Rows are points. A path goes straight from each point to the next, and from the last back to the first. The post is the endless flat space through its rows: a point in 2 columns, a line in 3, a plane in 4, and so on, so that a path can go around it. How many times does the path go around the post? Going back the other way cancels.

Post:
[[ 12 -56 -55]
 [-24  31  22]]
Path (15 x 3):
[[  -6 -121  -39]
 [ -32  -48  -45]
 [ -53   45  -39]
 [  11    2  -42]
 [  37    4  -14]
 [  19  -58   31]
 [ -22  -36   19]
 [ -17  -56  -46]
 [ -48  -75  -15]
 [  15  -79   29]
 [  31  -11   44]
 [  70    4  -36]
 [  12    9  -22]
 [  31  -24  -17]
 [  46  -90    1]]
Times around: 1

Post:
[[ -61   49  -43  -45  -47  -37   17   -4   26]
 [  38   75  -14   -1   31   81   50  -10   27]
 [  27    4   -8   41  -11   32  -39   17   89]
 [ -23   64  -22  -43  -87   28   47  -21  -64]
 [ -20    1    4    4   43  -67  -49  -47   46]
 [  -8    4   82  -50   84   48   -2    6  -34]
 [ -25    1   70 -105   76  -58  -21  -78   53]
 [  -7  -28  -31   -8   25   44 -121   19    2]]
Path, 17 rows:
[[ 18  26 -12 -39 -78   6   2 -14 -47]
 [ 50  -5 -14   2  21  29  29 -68   7]
 [-20 -14  28  12  67 -12 -17 -13  50]
 [-34  28  11  13 -58   6  -4  -6  15]
 [-72  51  23   8 -36 -78 -40 -39   0]
 [ 27  73  26  20  98 -27 -40  16  52]
 [ -1  24  -8 -28 -20 -41 -83  34  -9]
 [-15  73  13 -49  44   3 -94 -88 -22]
 [ -8  29 -20   4 -13   7 -50 -31  33]
 [-12  39   1 -32   8   8 -56  13  50]
 [ -3  37  35  11  42 -95   7 -21 -33]
 [ 43  41 -48 -31 -41  36  54 -30 -11]
 [-13  -9 -66 -40 -10  -2 -42 -15  89]
 [-62  26 -52 -54  33  39 -31  11  -7]
 [-29  92 -28 -52  33  46  17 -71  34]
 [-20  52 -43  15   2 -37 -75 -45   5]
 [ 56  25  63  29  39   3 -65  -4 -48]]
Times around: 2

Post:
[[  31  -31   39  -15   17  -34    3   36    6  -52  -59   13   12  -10]
 [  -8  -12   10   72  -10   18  -67   26   78  -29   56  -15   19   20]
 [  11    1   57    3   14  -36  -24   34    9   25  -45  -28   13  -29]
 [  27  -27   51  -12  -40  -51  -14  -43    0   -8  -55   53   -3   13]
 [  -8    7   79  -81    4  -23   14  -22   18  -12   17  -64  -29   34]
 [  22   -1  -97   35   32   13  -48  -24    1   20  -11   62   15   86]
 [  -2   33  -14  -10  -42   -6    8  -73    9    2  -49  -15    3  -25]
 [  34   10   59  -40    0  -41   -7   21   10    0   -6   35   23  -51]
 [ -22   42  -13  -25  -58  -16   23 -121  -13   -5  -15  -57   58   42]
 [   0   23   10   82   10    0   15  -79   19   14  -25   87    4   -2]
 [  -9  -38   -5  -12  -25  -57    7   23  -28   -7  -39   -2   15  -30]
 [ -32  -17   45  -17  -45   54   -6  -16    1  -46   -9  -21    7   67]
 [  -7   -2   32  -15   14  -31  -35  -20  -27  -24  -34   16    5  -21]]
Path (25 x 14):
[[-58   2  10 -37 -43  26  -7 -63  -6 -39 -29 -24 -34  -6]
 [  3 -56  39 -17 -27 -49  57 -25  23 -34 -58 -27  24   8]
 [ 16  13  24  -8  -9  70 -33 -22  14 -40   3 -60  56   3]
 [  4 -72  44 -23 -66  -3 -22 -83  24 -38   1  29  20  64]
 [ 11  -7  12  13   5   5  21 -52   6   8 -83  73   7  31]
 [-28  40  18 -16  20   5  -2  -5 -15 -36 -45  11  31  22]
 [-16  -1  23  52  -5   1 -30  -8 -24 -10 -59  23  31  27]
 [ 27 -17  99  13  26 -48   9 -11 -19  -8 -53 -30 -67   1]
 [ -4  21  -7  16 -19  47 -28 -86  -3  -7 -21 -27  34  34]
 [ -3 -30  -1  31  15  38   5 -32  22 -35  10  38 -12  -2]
 [ 33 -20  32  -5  -7   6 -12  -8  12  -3  -4  18 -43  21]
 [ 26   2  39  -2  40   2 -12  17  12  78 -11  11  11   2]
 [  2 -13   1   1  11 -28 -12 -15  21  12  18  55   2  18]
 [-24  16  -9  40 -26 -23 -69 -57  10  -2 -74  35  41  54]
 [-46   2  33   9  31 -17 -27 -36  32  -8 -22  -2   2  33]
 [  5 -50  42 -21 -32  -8 -29  -8   9 -51 -41  40  20  13]
 [-23  17  -2 -38  17  28  -3 -49  16  -9  -6 -21 -36  -9]
 [-16  43  29 -28  21  60 -11  -2  36  -8   8 -15  31  32]
 [-10 -27  27 -44 -16 -53 -35  -1 -46 -22 -22  21  18  39]
 [ 18  10 -38  28 -21  -7   8  -9 -22 -80 -31 -11  19  40]
 [ 21 -13 -10 -14 -54 -40 -41 -35 -19  12  14  50  11   8]
 [ 28 -15 -21 -43  25  -7  -1   4  12  22  -2 -22 -26 -14]
 [-16 -21   4 -31  15 -23 -19 -49  33  43  38  20 -52  12]
 [  4   3  -4  13  36  16 -22   5  32  -7 -36  23   2  33]
 [ -1   2  21 -44 -19 -12   3  50  12  20 -39 -37 -10   0]]
Times around: 2

Post (17 x 18):
[[ -51  -59  -62  -23  -79  -30   19  -19  101   -4  -64  -40  -63    0
   -61   -5   45   24]
 [   8   11    6    5   78   16   44   17    8  -47   33    7   71  -60
    -7    8   75  -10]
 [ -96  -37   14   15 -103  -68    0   49    1   20  -42  -51    4    5
    53   34    9   62]
 [ -51  -34   68   40  -31   -3   39   11  -27  -38  -30  -54   82  -37
   -25   10  -50  -78]
 [ -45  -18    2    6  -67  -46   -9   25  -45    5    0   10   66   59
   -41  -47   41  -10]
 [  12   21   18  -25   -3   13  -53  -42   13  -34   51   82   47  -22
   -64   37  -17   -3]
 [   5   53    8  -16  -32  -39  -13  -97  -10   41  -18  -28  -50   19
    63   83    1  101]
 [  20   35    9    3  -13  -43  -37  -46   68    8   87  -34  -83   19
   -35   26  -23    0]
 [ -53    6  -37  -32  -54   53   67   -3  -11   -1  -29   16  -25  -55
    30   14  -39   -3]
 [  -2   42   77  -21   37  -70   63   14  -13   32  -17  -29    0  -75
     1  -29    2   40]
 [   2  -23  -75  -55   28   71  -39   39   17 -114   57   -6   89   -8
   -13  -54   -1   -5]
 [  31   -3   67  -28  -58   45   11  -12  -53  -78  -35   82  -31   14
    -3   10   22  -23]
 [ -30    1  -23   54  -63   62  -42  -33   33  -31  -72   48  -67   17
     8   39 -101    3]
 [ -84    6   -8  -40   31   15    1   89  -31  -43   14  -41  -51   27
   -44   38   -6   25]
 [ -45   24   -4   18   -3  -32   -8  -14  -64  -34  -14  -31  -89  -60
    -3  -34   28  -19]
 [ -36   18   58  -85   27   30   12   21   -4   13  -39   -5   45  -29
    58   33   67  -11]
 [  22   18  -32    2   26  -92  -22  -75   -8  -60   28   -9   39    3
    61   -5  -54  -34]]
Path:
[[  -2   21  -19   59  -14   38   13  -42  -28  -75   28    7  -27   27
   -23  -51   16  -18]
 [ -30   42   48   -1    5  -96   -5    8  -51  -52  -63   25   19   -3
    46  -15  -24   49]
 [ -75    1  -60  -40  -98   13   20  -29   -8   29  -50  -52  -33    1
    -5    6   75  -29]
 [  37   18   -9  -35   38   66   52   11   39   26  -25   22  -41  -60
   -54   54  -33  -13]
 [ -55  -50  -57   56  -11   -8   -6  -18  -24   -2   -2  -13  -38  -13
   -28   12  -20  -63]
 [  17    2   20  -23   43   55   11  -39  -48  -83  -68   82  -19  -28
    91  -60    9   21]
 [  64   13   96  -34  -40  -10   83  -51   95  -14   73    9   -1  -65
    -7    4   39   39]
 [   9   32   44  -32  -52  -22    2  -36   39   16  -10  -18   12   -1
    35    1  -23    4]
 [   4   11  -61   44  -42  -63    3  -13   -2  -44   15   -7   10  -39
     9   46    1  -20]
 [  15    2   15  -41    6   75  -11   94   40   -1  -39   29  -25   11
    50    1  -33  -12]
 [  -9  -15   13   18  -34   58    5  -13    0   35   38    1  -23  -30
    -6   -1    8   18]
 [ -32  -26  -16  -67   -9   19  -39   22   50  -39   95  -15   55   30
   -32  -16  -19   18]
 [ -25   -7  -10   57  -17  -56  -10  -54  -15 -116  -20  -11  -15   -8
    25    5    2   14]
 [   9   92   -5   -4   52  -27  -18   -2  -40  -38   47    5  -25   40
    41  -19   -8  -25]
 [  -6   39   74   36  -16 -121  -30  -16  -52  -33    4   11   28  -12
    45    9  -50  -62]
 [  -2   39    4  -61  -22   11  -10   24  -43   18  -12  -10  -84  -50
    51   25   -7  -12]
 [ -18  -14   76  -20   61  -77    1   -7   -4   -6  -68  -40   16  -37
   -74  -11  -47   24]
 [ -70  -75   -3  -78  -72   20  -56  -23   26  -18  -29   -5  -32   74
     7   34   30  -31]
 [ -12   17   21   23   45  -12   26  -24  -60  -68  -23   30    2  -39
     9  -16    4  -14]
 [ -87   39   41  -16 -110   -6    3   -8  -41   45  -22  -21   -2  -53
    16  -31   29   64]
 [  14   87   20  -32  -21 -108  -37  -21   -9   -4   41  -76  -18  -22
   -13   -6   -9   21]
 [  13   -5   -1  -13  -22  -31   56   16   29  -34  -43   -9   18  -18
    34  -80   -6  -73]
 [ -17   36  -18  -10   42    6  -41   69   54   15   13  -18  -47   13
   -16  -17   43   22]
 [ -50    4   15  -45  -30  -30  -20   40  -42   21   21  -51  -62   35
    78   31   53   -2]
 [  -2  -18   24  -77   -7    3  -27    1   58  -10   10  -14   45  -21
    44   32   16   80]]
Times around: 4

Post (17 x 18):
[[-18  66  13 -36 -22  39 -10  27   4  12  17 -30   5  -5 -13 -16 -33 -32]
 [ 38  44  32 -11  35  66  22  50  15  -6  33  16  18  -1  26 -34 -56  -8]
 [ 11  53 -19 -30  28  54  42  26  -3 -48  10 -11  10  -7 -32 -15 -17 -31]
 [ 19  57  32  -2  11  22  10 -17 -60 -16   4   7  -4   1   1 -21 -17 -24]
 [  5  41  -8  32  -5 -25 -38   1  46 -58 -23   2   7  -3  25 -22  13  -7]
 [ 16  59   6  10 -25  12  43  22 -13  13  18  28  11  57  -5 -28 -23 -23]
 [ 19  27  30  33  -1  46   5 -33  26  -2  -9   3  -4  36  -7 -15  -1 -50]
 [-38 -18  16  15 -14 -26  -6   7  38 -27  29   9  37 -24 -10 -30  31  19]
 [ 16  -1  24  40  29 -24 -61  25  19   5   9  22   6   0 -38  34  28  -5]
 [ 20  16  34 -27  -7   2  16  45  12 -30   6  -4 -18  32 -14  -3 -25  -9]
 [-35 -48 -11  79  -1   3  -9  11 -19  15 -28 -29 -17 -18  -6  46  52   4]
 [-18  -1 -21  53   4  -3  -4 -11  17  -5 -24   1 -19  -9  -7  59 -16  44]
 [-11  34  -5 -31   2   5  -1  14   3  -2 -11  13 -22  18  -9 -42 -45 -51]
 [-13   0 -19  13  25 -23  16 -12  18  24 -14 -13   7 -13   5  62  27   4]
 [ 45  56   1 -22 -22  58  41  20  -4 -16   4  41 -42  -9  -7 -42   5 -18]
 [  8 -29  16  40  -3 -21  12  10 -14  22 -75  -8  17 -39 -25   7 -11   5]
 [-30 -18   5  29 -19  -4  -2  -2   2 -12 -35  37  55 -13  10  69  31  22]]
Path (25 x 18):
[[ -20   -7    1  -20  -13   12   16    8   38  -17   43   34   72    6
    38   10   30  -24]
 [ -62   85   12   18 -100   39   27  -28   -5  -37   44   46   87   35
    24  -39    5  -33]
 [  -8   70   -3  -24  -37   25   56   47  -16  -66  -17    3   12    1
    11  -65  -23    5]
 [ -16   42  -22   21    4   38   21  -15  -17   21    2  -22   16   12
   -38    1   20  -26]
 [ -27   76    7   -6  -34   63  -31  -27  -37  -72   11   -7   46  -32
    15  -14   18  -30]
 [ -29   -9   38  -16   -6    1   27  -83   75  -33   37    4   21  -29
    50   15  -17    7]
 [  12   29   28  -34   24   26   25  121  -34  -26  -22  -20   23   -6
   -71   -5  -49  -62]
 [ -18  -19  -11   42   22  -30   -5  -23  -44  -25    9   49    2  -22
    -8   26   25    9]
 [  15   51  -45   35  -24  -48   -2  -43   11  -37  -39  -18   -7   45
    -3    5   63  -58]
 [   8   16  -12   -1   86    0  -55   37   -2   -7  -27  -90  -34  -33
   -44  -40   11  -41]
 [  -4  -26   21   43  -22   -4   10   68    9   24    8   -4  -44   47
   -45   -5   51  -25]
 [  66   54   63  -51   45   24  -28    8   40  -56   -3   73   12  -39
    58  -56  -51  -18]
 [  -9  -30    6   66  -77   34   17   36  -16   26   42  -81  -69    1
   -46   66   30   14]
 [  31  -42   -2   42  -16    6   26   23   11  -12   27   17  -24    1
   -25  -46   74  -72]
 [  22  -53   61   49   36   25  -28   22   25    1   12   31  -36   -7
   -34    9   11   -8]
 [ -26   64   -5  -63  -20   11   45  -16   27  -41   45   31  -50    5
     5   10   31  -17]
 [ -19   37   14   -5  -54   16   14   28  -59   39   14   -3   26  -14
   -43   14   -9  -25]
 [  14   18   43    9  -39  -31    4  -39   33  -23  -17   35   63    4
    13  -15   12    6]
 [   7    2   -2   41   -5   27   20  -29   54  -75  -32   27   29   19
    18   12   82   11]
 [  11   11   77   47   45   19  -38    1  -43  -24  -20   88   48  -38
    28   10   64    9]
 [  15    1   11   12   70   36    2   56   45  -41   27  -45  -24  -25
   -21   80  -15   -8]
 [ -13    7  -21    7   30   25   13   25  -11  -60   17   43   17  -58
    34   -9  -49    3]
 [ -55  -31   72   28  -53  -27  -13   48  -14    4   38    0   -3   30
    -9  -21   36    1]
 [ -32    5  -13   16   35   44   22  -24   38  -16   10    3   20  -16
   -22   21   36   -5]
 [  44   41   26   65  -34   29   19  -31  -31   53   26    7   -8   29
   -21  -52   76   -5]]
Times around: 0

Post, 17 rows:
[[ -22  -24    4   -8   64   53  -13   27   -8   -8  -15   56   -8  -34
   -23   -4   55   -4]
 [  29   16  -10    6   26   10  -22   35  -20   -3   28    6    3  -39
   -19   -9    7    6]
 [ -20   17  -53   -7  -28    6    3  -56   38  -21    3  -22  -25   40
    -1   21  -52   -4]
 [  -6   31   34   28    7   23   -5   37   21  -32  -22   28    7  -24
    24  -28   33  -17]
 [  13   17   27    7   -2  -55   17   26  -20   34   15  -54  -28    8
    59   41    3   24]
 [  18    3   39   -4   -4   49  -21   22  -25  -58   34   30   28   -5
   -34  -31   73    7]
 [  12  -14   -6   22  -28   59  -30   47   -5   30   13    6   -6  -14
   -11  -33   38    9]
 [   5  -10    2   31    5   -8  -17  -46   23    3  -36  -31   22   51
    11   12  -40  -10]
 [  16   -5   53  -37  -27  -69   12  -10   -6   -3   29  -12  -18  -35
    22    4   -9    5]
 [  40   36   14  -24   10  -46   -4  -32    3   41   26  -15  -50    4
    68    3    2   13]
 [   9  -17    0   18   -4  -73  -14  -22  -10  -10   68    5  -13   10
    51   -3    6   13]
 [  -2   32  -16  -24  -22 -109    4  -47   48   26   39  -65  -39   15
    23    5   -4   -3]
 [   1   -5  -10    3   -6   25  -43   30  -29    6  -23   30   22  -41
   -18   21   71  -18]
 [  -4  -18  -61  -30   10   36   14  -16   29  -23  -26  -35   -4    9
    15    0   -9  -72]
 [ -19   -4  -13  -19   40   16  -27   46  -46   20   10   23  -24  -13
   -11  -27   15  -63]
 [ -45   21  -52   -9    1    5   39  -61   29   29  -38  -14   39   11
    29   -2  -24  -23]
 [   8    9  -43    1   -5   -8   47  -50   53   23  -35    3   -3   44
     6   15  -34  -63]]
Path, 20 rows:
[[ -13   41   -2    3   80  -13   -5  -35   23  -20   16   52  -48  -11
    17  -69  -13  -37]
 [  -3   -1   40   93  -73    9  -55   48  -40   54   12  -60    9   34
   -23    8  -32   46]
 [ -49  -15    1  -24  -26   -5   29  -47   54  -21  -65   -7  -15  -13
   -20   14  -30  -27]
 [  28    8  -16  -84 -113    4  -10  -70   76 -103    4  -44  -19   41
   -46  -15    4  -36]
 [ -50  -13  -17    7  -25  -31  -13  -33   27  -54   58  -24    6   44
    24   -4   15   31]
 [ -10  -26   -6   75   74  -14  -40   44  -11   51  -11   28  -32  -24
    98   14   22  -32]
 [  76   81   17   28  -16  -38   29   12   35   21  -50   27   -6  -66
    15   -2   22  -50]
 [  23    3  -13   51  -35   38   22   -8  -46  -47   50   38   13   22
    16   -3    5    2]
 [  28  -21   56   -3  119  -12  -21    9  -52    7   20  -20  -15  -18
    10   71   -3   44]
 [ -16   50    8  -26  -22   20   26   55   21    8   -3  -21  -17   13
    24   -1   14  -49]
 [ -56   17  -18  -74   21  -60   26  -46   10   51   42   22  -12    4
    54  -39  -35  -42]
 [  -4   13   36   48   23   10  -25    7   21   21  -44  -25   78  -53
   -38   57   58   50]
 [   3    5  -39    4  -10   18  -47    5    0  -11  -24   16  -14  -51
   -29   -2   11  -49]
 [  34  -15   23   -9   71   -3   39   24    9   -8  -61   37  -16  -47
    13   21   22 -121]
 [  26   -2   62   63   45   26  -54   39  -42   12  -19   21  -16   18
    35  -38   -9   15]
 [  18   23   -7    6   98  -20  -17   12  -26   23  -24    8   16  -50
    62   38   32   41]
 [  -4  -14  -17   40   27  -83  -54   40  -47  -14   54  -17   51    3
   -16   59   21  -18]
 [   0  -17  -13   11    9    8 -104   28  -21   38    9  -34   -8  -84
   -22   44  -10   26]
 [  -8    1   17   49  -23  -42   28  -39   -4  -35   19    8   26   13
    -5   -7  -16  -39]
 [  -4   20   28   42   19  -39   -8  -37   34   18    5    4  -15   23
    24    5    6  -21]]
Times around: 2
